Every row gives one point. Before rounding, the points of a table are all equally far from one centre. They may lie mostly on one side of it. Write the centre, to within rounding.
In the rows, 128 means zero.

Points:
[[195 157  55]
 [134  90 101]
 [147 172 158]
 [187  76 113]
 [148 141  54]
 [158 101  63]]
Centre: [175 138 112]

Points (12 x 6):
[[102  69  81 128  85 115]
 [146  89 103 141  53  49]
 [132 181 151 197  82 140]
 [ 91 128 189 141  98 100]
 [181 100 189 161  99 167]
 [231 133  97  93  73 130]
 [129 142 136 201  45  84]
 [ 84 156 160 115 111 152]
 [200 123  59 126  62 160]
 [ 99 149 131 191  53 153]
 [118 114  56 107 102 148]
 [142 119 185 173  40 170]]
Centre: [153 128 129 129  76 124]

Points (15 x 11):
[[123  90 108  77 151  42  82  45  77 122 124]
 [135 155 133  87 172  99 113 113  18 138 136]
 [137 124  83  87  70  59 108  75  65 151  90]
 [115  83 112 103 150 109 142  26  96 228 131]
 [131 135  93 115  96  54 126 166  88 195  91]
 [ 44  62 130  98 156  51  81 139 114 150 176]
 [140 129  86 119 150  64 105 172 125 163 114]
 [ 80  34 147 126 129 156 119 130  84 135 131]
 [149 101 109 112 143  93 160 138  80 200  76]
 [ 41  61  99  91 101  93 101  38 119 156 161]
 [144 140 119 131 198  80  59 106  84 131 160]
 [133 108  83 147 123  64  93   7  98 153 109]
 [147  87  85 135 157 138 120 119 125 188 186]
 [120  71  84  81 169  76 103 142  33 150 132]
 [ 87  49  97 119 198  79 130  69  53 181 184]]
Centre: [ 91 111 121 137 126  86 115  97  81 165 141]

Points (18 x 14):
[[144 172  44 127  98 197  98  75 120 145  84 158 173 124]
 [170 141  92 113 136 167  67 166  61 107  68 197 196 135]
 [ 99  80 110 118 103 132  48  95 138  48  84 189 139 124]
 [ 93 132  80 133 194 169  88 127  99 137  39  85 162 110]
 [139  76 107 178  97 188  99 152 104 155  59 171  41 125]
 [167 108 106 140 201 197  98 112  80  58  93  82 145 153]
 [106 157  42 168 200 176  71 155 150 116 148 184 132 174]
 [ 27  81  96 121 182 164  53 162 131 135  99 140  97 114]
 [ 91 140  30 124  92 200 103 109 128  85 158 221 144 131]
 [ 65 140  81 149 155 152  83 110  88 197 100 167 181 133]
 [ 72 135  57 141 173 176  46 133  49 129  84 117  70  95]
 [ 92 139  39 128 195 175  99 137  53 101  81 123 182 170]
 [139  68  41  60 133 178 138  90 100  93 115 100 159 131]
 [ 93  71  65 125  90 110  62 133 120  88 111 150 189 129]
 [156  46  75 212 130 195  97 102  85  74 129 187  81 136]
 [140 147 105  84 152 231  70 109  84  84 162 188  91  77]
 [169 136 126 126 186 131 113 127 139 159 174 138 128  89]
 [133  82  85 132 172 143  89  80 116 142 107 168 198  54]]
Centre: [124 106  86 133 145 175 104 132 103 113 111 159 120 125]
